Rows are points. Two turns around zero, p and q, are shown by what they do to some points. Where does a point land after both, in the order given? Backwards means that the second turn is done in reverse. Each puzzle has new turns, and all numbers are rounded.

Turn p:
[-3.1 -2.9] -> [-4.2  0.0]
[0.8 0.9] -> [1.2 0.1]
[-1.7  2.7] -> [0.6 3.1]
[ 4.4 -0.1] -> [ 3.1 -3.1]
[-0.4 -0.7] -> [-0.8 -0.2]
Turn q:
[ 3.2 -1.7] -> [3.6 0.3]
[-2.1 -1.2] -> [-1.1 -2.1]
[-1.1  3.0] -> [-2.5  1.9]
Where do these land?
q, then p: [-2.3  4.1] -> [-1.5  4.5]
p, then q: [ 0.8 -1.1] -> [ 0.6 -1.2]
q, then p backwards: [ 2.4 -2.9] -> [3.4 1.6]
q, then p: [-0.9 -2.3] -> [-1.3 -2.1]
q, then p: [0.0 2.1] -> [0.4 2.1]

Turn p:
[ 3.1  0.4 -2.3  2.2] -> [ 2.3 -2.5 -1.6  2.4]
[-1.3 -1.7  3.3 -1.6] -> [-1.0  1.4  3.3 -2.0]
[ 0.1 -1.4 -2.1  0.2] -> [-1.0 -2.2 -0.7  0.3]
[ 3.2 -0.3 -1.7  1.0] -> [ 2.3 -2.7 -0.8  1.1]
[-0.3  3.1 -2.1 -1.5] -> [ 0.3  1.0 -3.8 -1.1]
[-0.6 -2.6  2.0  3.0] -> [-1.0 -0.3  3.5  2.6]
[-4.1  2.4  2.8 -3.3] -> [-2.0  5.1  0.0 -3.3]
Turn q:
[-6.1 -1.9 -0.7 -0.1] -> [-3.7 -2.9 -2.8 -3.3]
[-0.6 -3.2 -2.3  0.2] -> [ 1.7 -2.9 -0.7 -2.1]
[ 0.2  2.6  0.7 -4.0] -> [-1.8  3.0  3.0 -1.4]
[ 3.2  0.7 -0.5  3.3] -> [ 3.3  0.9 -1.3  2.9]
[1.6 1.0 0.2 1.4] -> [ 1.2  1.0 -0.4  1.7]
[ 1.7  0.8  2.6 -0.8] -> [-0.7  0.9  2.2  2.2]
Where do these land?
q, then p: [ 1.6  0.3  1.9 -3.1] -> [0.6 3.1 2.4 0.0]
p, then q: [ 1.9 -0.6 -3.9  3.5] -> [ 3.2 -3.6 -2.8  0.5]
q, then p: [-2.1  1.1 -3.6 -2.2] -> [ 0.2  0.6 -2.1 -4.3]
q, then p backwards: [-0.6 -1.6  3.3 -0.8] -> [-1.1 -3.2 -0.6  1.6]
q, then p backwards: [-0.8  0.8  2.3  2.7] -> [-1.4  0.7 -2.1  2.6]

Turn p:
[ 2.9 -2.5 -1.3 -1.3 -0.8 -1.0 -0.8  1.9] -> [ 3.4 -0.5 -2.0 -0.7  0.8 -2.7  0.1  0.7]
[-0.3 -2.3 -0.5  1.2 -4.0  2.6 -2.0  1.9] -> [ 2.1 -4.3 -2.9  0.4 -1.6  1.5 -0.5  0.7]
[ 0.6  4.5 -1.3  0.8  1.8 -0.5  2.2  0.9] -> [-0.5  3.8  1.3  0.8  0.8  1.9  3.2  1.0]
[-0.6 -1.3  0.6 -4.0  0.4 -1.9  1.0  2.1] -> [ 1.2  0.2  2.0 -2.1  0.3 -2.6 -1.1  3.1]
[-0.6 -0.9 -0.4  0.2  1.2 -0.7 -1.9  2.2] -> [ 1.1  1.0 -1.1  1.0 -0.1 -0.2 -2.2  1.6]
[-1.7  2.0  0.7  2.8 -0.6 -1.6  8.1  1.1] -> [-0.8 -0.1  6.1  4.0 -1.4 -0.1  5.3  1.3]
[ 0.2  0.9  0.7  2.1  0.6 -2.2 -3.2 -5.8] -> [-2.6  2.3 -1.2 -0.4 -2.0 -0.3 -1.7 -5.9]
[ 1.7  5.8  1.4 -0.5 -0.3  1.5 -2.4 -2.3] -> [-0.6  2.6 -0.3 -3.4  0.5  4.8  0.8 -2.9]
[ 1.3 -1.9 -0.6  1.7 -0.5 -1.1 -2.9  1.1] -> [ 2.4  0.1 -2.7  1.3 -0.9 -0.8 -1.7 -0.9]
[-2.4 -1.9  2.9  0.0  1.7  5.7  2.3 -2.8] -> [-4.6 -4.7  2.2  0.8  3.6  1.7 -1.3 -0.7]
[-1.0 -2.3 -2.3 -3.0  0.6 -0.8 -0.5 -0.3] -> [-1.2 -0.2 -1.5 -1.6  0.1 -3.2 -0.9  2.1]
Turn q:
[ 1.6  4.7  2.0 -2.1  4.4  0.5  2.3  4.5] -> [-2.0  1.7  3.0 -1.8  5.8 -2.3  1.8  4.1]
[-0.9  0.5 -0.4  1.8 -5.2 -0.1 -2.9 -2.7] -> [ 0.2  1.3 -0.2  1.1 -6.2  2.3 -0.5 -0.6]
[ 3.7 -3.2 -2.0 -0.9  0.4  1.9 -0.8  0.2] -> [ 4.6 -2.9 -0.2 -1.5  0.5  0.5 -1.0  0.6]
[-0.1 -2.6  1.1 -2.1 -1.9 -0.6 -2.0 -2.5] -> [ 0.6 -3.2  0.7  0.4 -3.2  0.0  1.2 -1.9]
[-1.7  0.5 -0.6  2.1  2.0 -2.6 -0.9  1.1] -> [-1.3  1.5  0.5  2.4  1.2 -1.4 -2.6 -0.9]
[-4.3  0.4 -2.6  0.2 -1.9 -0.7 -0.2 -0.7] -> [-3.5  0.2 -1.8 -0.1 -2.1  1.3 -2.7 -1.2]
[ 3.9  2.7  1.2 -0.6  0.3 -1.7  5.3  2.0] -> [ 0.3  1.7 -2.2 -0.6  2.4 -3.7  3.2  4.6]
[-1.3 -3.9  2.0  0.7 -2.3  2.4 -1.4 -0.4] -> [ 1.1 -2.3 -0.3  1.9 -1.1  4.1  1.5 -2.0]
[-1.0  0.9 -0.7  1.0  4.3  0.9  0.7 -1.5] -> [-0.1  2.0  0.4 -1.8  2.8 -1.0 -0.9 -2.9]
Where do these land?
q, then p: [ 1.8 -1.4 -0.5 -3.4  1.6  2.3 -0.6  1.6] -> [ 1.3 -1.3  0.8 -0.6  3.3 -2.4 -2.4  0.8]
q, then p: [ 3.5 -0.1 -1.9 -2.5  1.9  1.4 -1.9 -5.4] -> [ 2.0 -0.4  1.2 -6.0  0.5 -3.5  0.4 -2.6]
q, then p backwards: [-1.2 -1.5 -1.1  0.2 -1.2 -2.9 -1.3  3.4] -> [-3.2 -3.0  0.2  1.9  1.4  1.2 -0.3  1.3]
p, then q: [-1.7 -0.3  1.2  3.6  2.0  3.0 -0.3  1.8] -> [ 2.2  2.2  0.8  1.1  1.9  3.7 -1.4 -1.8]
q, then p: [-2.4  1.0 -1.1  0.5 -0.9 -0.8  3.6  0.5] -> [-2.5  1.4 -1.6  0.6 -1.5  0.2  0.7  3.0]
q, then p: [-3.0 -0.3  3.5  2.2 -1.6  3.2  1.6 -4.2] -> [-4.9 -2.0  0.9 -1.1  0.7  1.5  5.1 -1.1]
q, then p: [ 0.9 -1.0  0.9 -1.5  2.2 -3.7 -1.0  0.1] -> [ 1.0  1.1  1.4  1.7 -1.7 -2.6 -1.8 -2.0]
q, then p: [ 4.5 -1.7 -0.7 -0.6 -1.5  3.0  2.5  1.7] -> [ 3.1 -0.2 -1.4  0.2  4.3 -1.7  2.1  2.6]
q, then p: [-0.1  3.5  0.0  1.0 -1.2  0.8  0.0  3.5] -> [ 1.1  0.8  0.9  0.8  0.3  3.8 -0.8  3.0]
q, then p backwards: [-2.3  1.7 -0.3  0.6 -1.3 -6.3 -2.5 -2.9] -> [-3.7 -2.3 -0.5  2.6  0.4 -5.3 -0.3 -3.2]

Turn p:
[ 1.5 -3.1 -0.9  1.0 -0.1  0.8  1.3  0.1 -1.5] -> [ 2.0 -1.8 -1.1  1.6 -0.4 -1.0  1.0  0.4 -2.2]
[ 2.7 -0.6 -1.2 -3.6 -0.2 -0.7  0.1 -5.5 -0.8] -> [ 3.4  1.2  2.5  0.7 -0.9  0.8 -0.5 -5.3 -1.7]
[-0.7  0.5  2.3 -3.0 -2.7  1.8 -2.2 -2.0  2.8] -> [ 0.5 -1.0  1.2 -0.1 -1.7  3.1 -3.3 -1.9  3.5]
[-1.5  2.3  0.4  3.7  2.1  2.2 -2.6  2.7  1.7] -> [-4.0  0.7 -1.4  1.2  2.5 -1.0 -2.7  3.3  1.4]
[-0.8 -1.0  1.9  2.5  2.9 -1.3  4.5  1.6 -3.6] -> [-1.5 -2.9  0.7 -1.4  1.2 -4.2  4.3  1.4 -2.1]
[-0.8 -2.1 -0.8 -0.2  3.2 -1.3  2.2  2.8 -5.2] -> [ 0.1 -2.2 -1.5 -2.7  2.8 -1.6  3.6  0.7 -4.3]
[ 3.9  0.2 -2.5 -2.4  0.7  0.4  2.7  0.6 -0.2] -> [ 2.6  1.0  2.2  2.1  1.5  2.1  2.8  0.2 -2.1]
[-1.2 -0.1 -2.0 -2.6 -2.2 -0.3  0.0 -3.5  3.4] -> [ 2.1  2.0 -0.6  1.1 -1.5  1.8 -0.1 -3.7  3.4]
[-2.9  2.9  1.2  1.8 -4.0 -0.2 -2.4 -0.2  0.4] -> [-4.1  1.0 -1.3 -1.1 -3.8  1.0 -2.0  0.2  2.0]
[-0.1  1.1  1.5  2.8  0.2 -1.3 -3.5  3.3  3.1] -> [-1.2  2.0 -0.7 -1.1  0.2 -0.9 -3.2  4.8  2.2]
Turn q:
[ 0.2  1.8  1.3 -3.0  3.7  1.2  2.3 -1.3 -1.4] -> [-0.5  2.4  2.3 -2.8  1.0 -2.5  0.8 -3.3 -0.5]
[ 4.1 -4.6  0.7  3.1  0.7 -4.7 -1.6 -1.1  2.5] -> [-0.1 -8.5 -0.2 -1.4  0.6  1.0  0.9  2.0 -0.6]
[ 0.3  3.1 -2.7 -0.4  1.4 -1.0 -1.4 -0.5 -1.7] -> [ 3.3  1.3  0.4  0.1  0.5 -2.4 -1.1  0.6 -2.2]
[ 1.2 -7.7 -2.7  0.6 -3.8 -2.0 -4.3  1.2 -0.7] -> [-2.9 -4.4 -1.7  1.5 -2.0  4.7 -1.7  4.9 -4.7]
[ 1.2 -1.4 -2.0  0.7 -0.3  2.4 -0.4  4.0  0.2] -> [ 0.3  1.8 -1.7 -1.7  0.7  3.5  0.2  2.8 -0.2]
[-1.8  3.0  2.8 -0.3  1.1  2.7 -0.2 -2.7  2.1] -> [ 1.0  1.1  0.4  1.3  1.3 -0.3 -0.6 -5.3  2.4]
[ 0.1  2.8  3.7 -0.1 -1.0  0.9  0.8  0.8 -1.3] -> [-0.4  1.9  3.1  1.4  1.3 -0.4  0.7 -0.3  2.9]
[-3.4  0.6  0.0  0.7  1.9 -0.3  1.0  0.9 -1.1] -> [-1.3  1.8 -2.1  0.3  1.6 -2.7  0.0 -0.1  0.2]
[-0.4 -1.1 -1.9 -1.8 -2.6 -1.8 -0.2  1.9  1.9] -> [-0.5 -0.5 -1.0 -0.7 -3.2  0.8 -2.6  2.3  0.6]
[-1.5  3.5  0.7  0.5 -1.1  2.7  4.1 -3.1 -0.5] -> [ 1.0  3.2  0.4  1.8 -1.8 -1.7  3.4 -3.6  2.1]
Where do these land?
p, then q: [-1.3 -2.2  1.0  1.7  3.9  1.0  0.0  2.4 -0.1] -> [-1.2 -1.5 -1.9 -3.4  1.6 -1.7 -1.2  1.9 -1.7]
q, then p: [-0.1 -2.2  0.7  0.5  1.1  0.0 -5.0 -1.0  4.8] -> [ 2.9 -1.2 -3.2  2.4  1.9 -0.6 -4.4 -2.0 -1.6]
q, then p backwards: [-1.1  0.3  0.2 -2.7  0.5  1.0  1.3 -0.2 -1.3] -> [ 0.0  2.4 -0.3  0.7  0.2 -1.8 -0.7 -1.7 -0.7]
p, then q: [-0.5 -0.7  1.3 -3.1 -1.5 -3.2  1.2  1.8  0.5] -> [-0.7  1.4  2.4 -2.9 -2.5  1.9 -0.3 -0.8  1.4]
p, then q: [-1.3 -0.9  2.4  0.7 -1.5  1.2  2.1 -3.5 -2.7] -> [-3.2 -2.8 -0.2  2.7 -2.8 -0.2  1.2 -0.6 -1.2]
p, then q: [ 2.8  4.6 -0.8  1.3 -2.6  0.6  1.9  1.9  2.5] -> [ 0.1  2.8 -1.2  2.0  1.9  0.9  1.2  0.7  5.7]
q, then p: [ 4.2  6.1 -4.2 -3.6 -1.2  0.8 -1.4  1.9 -0.6] -> [-0.4  0.7  6.4 -0.5 -1.7  4.2 -3.2  3.6 -2.8]
q, then p: [ 1.0 -2.4  2.4  0.9  0.8 -1.3  1.4  0.9 -3.1] -> [-0.7 -2.5 -0.7 -2.5  1.7 -1.3  2.7  0.5  1.5]
p, then q backwards: [-1.9  1.3  1.8  0.8 -1.9 -1.6 -4.3  1.9 -2.3] -> [-0.7 -3.4 -2.0 -3.8  0.7 -1.0  0.4  2.9  1.5]
p, then q: [-1.1 -1.6 -3.2  2.8  4.0  0.2  0.7 -5.1  4.0] -> [ 5.2 -5.6 -1.4  0.1  0.5 -4.3  0.9 -0.5  0.5]
p, then q: [-0.8 -2.4 -1.6  0.7 -1.6  1.4  2.2 -1.1 -1.6] -> [-0.1 -0.9 -1.4  0.7 -2.3  0.1  3.3  1.0 -1.6]

Turn p:
[-4.0  1.8  0.2 -0.1 -1.5  0.9  2.4 -4.2 -0.6  1.0  2.4 -3.0] -> [-4.0  2.3  0.0  3.7  4.0  0.3  1.9  0.4 -1.2  1.5 -1.3 -1.5]
[ 1.8 -3.0 -1.5 -3.0  1.8  0.6  0.2  1.4  0.5 -2.6  3.0  3.5] -> [ 3.8  0.1  4.3 -1.7 -1.6  2.6  2.1  1.5  1.1  0.8  1.7  1.1]
[ 3.2 -1.8 -4.5  3.8  1.0  0.4  4.1 -3.1  2.8  2.8  2.5  1.4] -> [ 4.0 -2.7 -3.4  3.9  4.0  2.1  3.1  2.2  1.3  0.5  2.1  3.0]
[ 1.4  0.4 -1.5  2.1 -4.5  2.6  1.4 -1.2  1.3  1.1  4.0 -1.3] -> [ 0.1  0.0 -1.7  4.4  1.3  2.2 -0.5  0.8 -2.8  3.9  2.4  1.0]
[-2.1 -0.9 -1.7  3.4 -4.5 -2.0  1.4 -4.7  1.4  2.6  3.3  1.9] -> [-3.1 -0.7 -1.5  4.5  3.0  0.4  0.8  3.3  1.1  3.3  0.0  5.1]
[ 0.9 -4.6 -2.4  4.0  0.2  3.1  1.1 -2.1  2.1 -0.2 -1.1  1.8] -> [ 4.3 -0.9 -1.1  4.9  0.0  2.4 -0.6  1.0  1.6 -1.6 -1.5  3.1]
[-3.0  2.6  2.7 -2.4  0.5 -0.9  0.1  6.0 -2.1 -0.3 -3.2 -0.9] -> [-2.4 -0.8  0.8 -4.9 -2.0 -1.5 -2.8  0.7 -1.1 -1.0 -2.3 -5.4]
[ 1.7  0.9 -0.7  0.4  0.4 -1.5  0.2  0.2 -1.2 -4.1 -1.3  0.5] -> [ 0.3  0.4 -0.7 -2.0 -2.6  0.5  2.1  0.0 -2.1 -2.0 -0.5  1.4]
[-0.1 -1.7  0.4 -0.8  0.9 -2.1 -2.4  1.4 -2.9  0.9 -1.7 -2.9] -> [-2.0 -1.1  1.8 -1.5  0.5 -1.2 -2.2 -2.0 -0.4 -3.7  1.2 -0.3]
[ 0.2  0.0  3.9 -1.1  2.8 -1.8 -2.2  2.9  2.2 -1.7 -2.2 -1.7] -> [ 0.3 -0.7  1.2 -1.4 -4.2 -4.3 -0.1 -1.7  1.2 -1.9  0.3 -3.0]
[ 2.0  0.9  3.7 -4.0  0.0  0.2  0.2  0.6 -1.9 -0.1 -1.9  1.3] -> [-0.3 -1.0  1.4 -3.8 -1.4  0.5  0.4 -4.0  0.3  1.8 -1.8 -1.2]
[-0.6  2.0 -1.1 -3.1  0.6 -0.2 -3.0  1.1  0.8  0.0 -3.1 -0.4] -> [-1.2  2.5 -1.1 -2.9 -1.7  0.2 -1.5 -1.2  2.4 -1.3  1.0 -1.8]
[-1.5  3.3  2.5  0.8  2.4  0.7 -3.4  1.8 -2.4  0.7 -0.7 -0.2] -> [ 0.3  2.5  0.1 -3.0  0.8 -4.2 -2.7 -1.0 -1.3 -0.3 -1.4 -1.4]
Turn q:
[ 2.7  0.5 -1.9 -4.2  0.3  3.8 -4.4 -3.6 -4.3  2.8 -2.2  1.9] -> [ 5.2  0.4 -2.8 -3.9  2.6  1.0 -3.2 -4.2  3.3  0.7  3.4 -1.1]
[-2.7  4.2  2.9 -2.1  2.0  1.8 -1.8 -2.0  1.0  2.2  2.8 -1.7] -> [ 2.9  4.3  0.6  2.2  3.1 -3.0 -1.6  0.2 -1.6 -2.5  0.6 -2.6]
[ 0.2 -1.7 -2.2 -3.6  1.8 -2.7 -2.4 -1.3 -0.2 -2.2 -1.0 -0.7] -> [ 1.5 -3.0 -0.5 -1.3  2.1 -2.1 -0.6  3.0  2.7  2.2  1.3  0.4]
[ 0.5 -0.4 -1.4  1.9  2.6  0.4 -3.3  0.9 -2.1 -0.7  2.5 -2.6] -> [ 1.4  0.7  1.7  2.6  0.6  1.1 -3.2  1.0  3.4  1.0 -2.0  0.8]
[ 0.6  3.7  0.0  2.3  1.0 -3.9  2.4  0.0  2.0 -3.3  0.4 -0.5] -> [-0.2 -2.0 -1.5  1.9 -1.1  0.6  1.2  4.9 -2.4 -2.4 -2.8 -0.2]
[ 2.1 -2.3  4.0  3.3 -1.1  2.1  1.9 -2.4  2.8 -3.3  3.1  0.6] -> [ 0.3  0.0 -0.4  3.9  0.7  0.3  5.9 -2.9 -1.2  1.0 -4.2  0.8]
[ 1.6 -2.4 -2.7  3.0 -0.7 -2.0  2.4 -0.4 -1.2  0.6 -1.0 -1.6] -> [-0.7 -2.3  0.0  0.1 -5.0  1.4 -0.1  0.3  1.0  2.3 -1.0 -0.6]
[-3.9  1.2 -0.2 -3.5 -1.5  2.0  1.7  0.4 -2.9 -1.1  1.3  1.0] -> [-3.7  0.1 -1.9  1.1  2.2 -1.8 -1.2 -1.7  1.2 -2.5  3.0 -1.9]
[-1.0 -1.8 -1.2  3.1 -4.4 -2.3 -0.2 -0.1  2.2 -0.7 -3.5  4.0] -> [-1.2 -2.7 -0.7 -3.0 -3.9 -1.1  2.5 -1.2 -1.4 -1.4  0.1  5.3]
[ 2.7  0.2  2.8  3.1 -2.4  1.4  0.4  2.0 -1.6  0.2  1.0 -1.1] -> [-0.3 -0.1  2.8  1.3 -0.7  3.9  0.9 -2.8 -0.4 -1.5 -2.0 -0.5]
[-2.1 -0.6 -2.0 -3.2  3.4 -3.3  0.9  1.4  1.4  2.7 -3.2  4.4] -> [-1.0  1.0 -2.2 -3.3 -0.4 -0.8 -0.8  4.1 -2.4  2.3  5.6  2.2]
[-0.4 -2.8  2.9 -1.7  2.8  1.3  1.7  0.1 -1.0  1.4 -3.7 -1.2] -> [-0.7 -0.8  1.1 -0.6  1.7  0.1 -1.5 -1.7 -3.5  4.7  1.7 -1.6]
[ 0.9 -1.7  0.1  0.1 -2.7  0.0 -1.6  1.6  0.9  1.7  2.9 -1.1] -> [ 0.0  1.8  3.6 -0.2 -0.9  0.1  2.0 -0.8  2.7 -0.6 -0.1  0.1]
[-1.4  3.8 -1.1  1.6 -1.2  1.5  2.3  3.3  3.1 -0.4  0.7 -1.3] -> [-3.6  2.8  0.0 -0.9 -0.9 -0.1 -0.2  1.6 -1.5 -3.3 -3.6 -1.0]
Where do these land?
q, then p: [-0.6  0.0  2.9 -3.8 -3.8 -5.5  0.7  3.2  3.0 -0.3  2.0  2.6] -> [ 0.4 -2.9  4.7 -0.4 -1.1 -0.1  4.0  4.1 -3.3  2.0 -2.5 -3.5]
q, then p: [ 0.8  0.8  2.5  3.3 -0.5  1.2  3.2  0.7  1.1 -2.1  0.2 -1.1] -> [-0.8 -0.1 -1.2  0.9  0.8  1.3 -1.4 -0.6 -1.5 -2.8 -4.5  0.0]
q, then p: [-0.8 -0.4  2.1  0.4  0.4  6.4 -0.1  1.0  0.7  1.0  0.6 -0.4] -> [-1.2  3.5 -2.7 -0.9  2.8 -2.1  1.8 -2.2  0.9 -0.8 -2.4 -0.1]
p, then q: [-2.7 -0.1 -2.0 -0.3  2.8 -5.8 -0.4  1.4 -3.0  1.9  0.1 -1.1] -> [-3.5 -1.2  0.7  2.4  4.6 -2.0  0.4  4.2 -0.1  1.3  1.7  1.1]
p, then q: [-0.5  2.1 -0.7 -4.7 -0.4 -4.1  2.1  1.7  4.4 -1.4  2.1 -0.3] -> [-5.1  3.1  2.9  0.8 -1.7 -2.3  2.3  0.6  0.3 -0.8  0.4 -4.2]
q, then p: [-0.5 -3.3 -2.5  0.7 -2.5  2.4  2.3  0.7  0.5  0.8 -1.8 -0.2] -> [-4.4  1.0 -0.1  1.3  1.4  1.7 -0.1  0.1  3.2  1.4 -0.9 -0.2]
q, then p backwards: [ 2.2  0.5 -2.0  1.7  3.8 -4.4 -1.5  1.1  0.6  2.4 -1.1  1.4] -> [ 0.4 -0.7 -3.4  1.2 -1.9  1.0 -0.4  3.1  1.0 -2.2  2.1  4.4]
p, then q: [ 0.7 -1.5 -3.3  1.3  2.2 -3.4 -2.2  0.8 -1.6 -1.0  3.1  0.3] -> [-1.9  0.2 -0.6  2.9  3.3  2.8  2.8  2.1  0.9 -1.2  1.9  1.2]
p, then q: [ 2.4 -0.9  2.8 -1.7 -0.2  3.8  1.4 -3.3 -1.6  0.1 -0.2 -0.5] -> [ 3.7 -0.4 -2.5  0.4 -1.4 -0.1 -0.6 -3.3 -2.5  1.9 -0.6 -1.8]
q, then p backwards: [-0.5 -0.7  2.2  1.2 -1.6  3.8 -2.1 -3.9  1.3  0.1 -1.3 -2.6] -> [ 1.8  0.4  5.2  0.8  3.0  2.6 -0.8 -1.2 -1.8  0.5 -1.0 -0.1]
p, then q backwards: [-2.0  0.6  0.0  1.6  0.3  4.3 -0.2 -4.1 -1.3 -0.3 -1.2  2.7] -> [ 1.4  0.8  0.1  3.1  2.8  4.2 -2.3  0.0  2.1 -1.1  2.2 -0.1]
q, then p: [ 1.2  3.2  0.3  1.0 -3.0  5.3 -1.2 -2.9 -2.4  1.7 -0.2 -0.7] -> [-0.8  4.1 -2.3  1.7 -1.2  1.2  3.3 -4.5 -0.2 -1.8  1.0  2.1]
p, then q: [ 0.2 -0.3 -2.2 -0.7  2.6 -4.1 -2.1  3.6 -1.8 -2.8 -2.4 -0.1] -> [-2.9 -3.2  0.2 -0.1  4.7 -1.2  2.8  1.1  2.6 -2.1  0.8 -0.6]
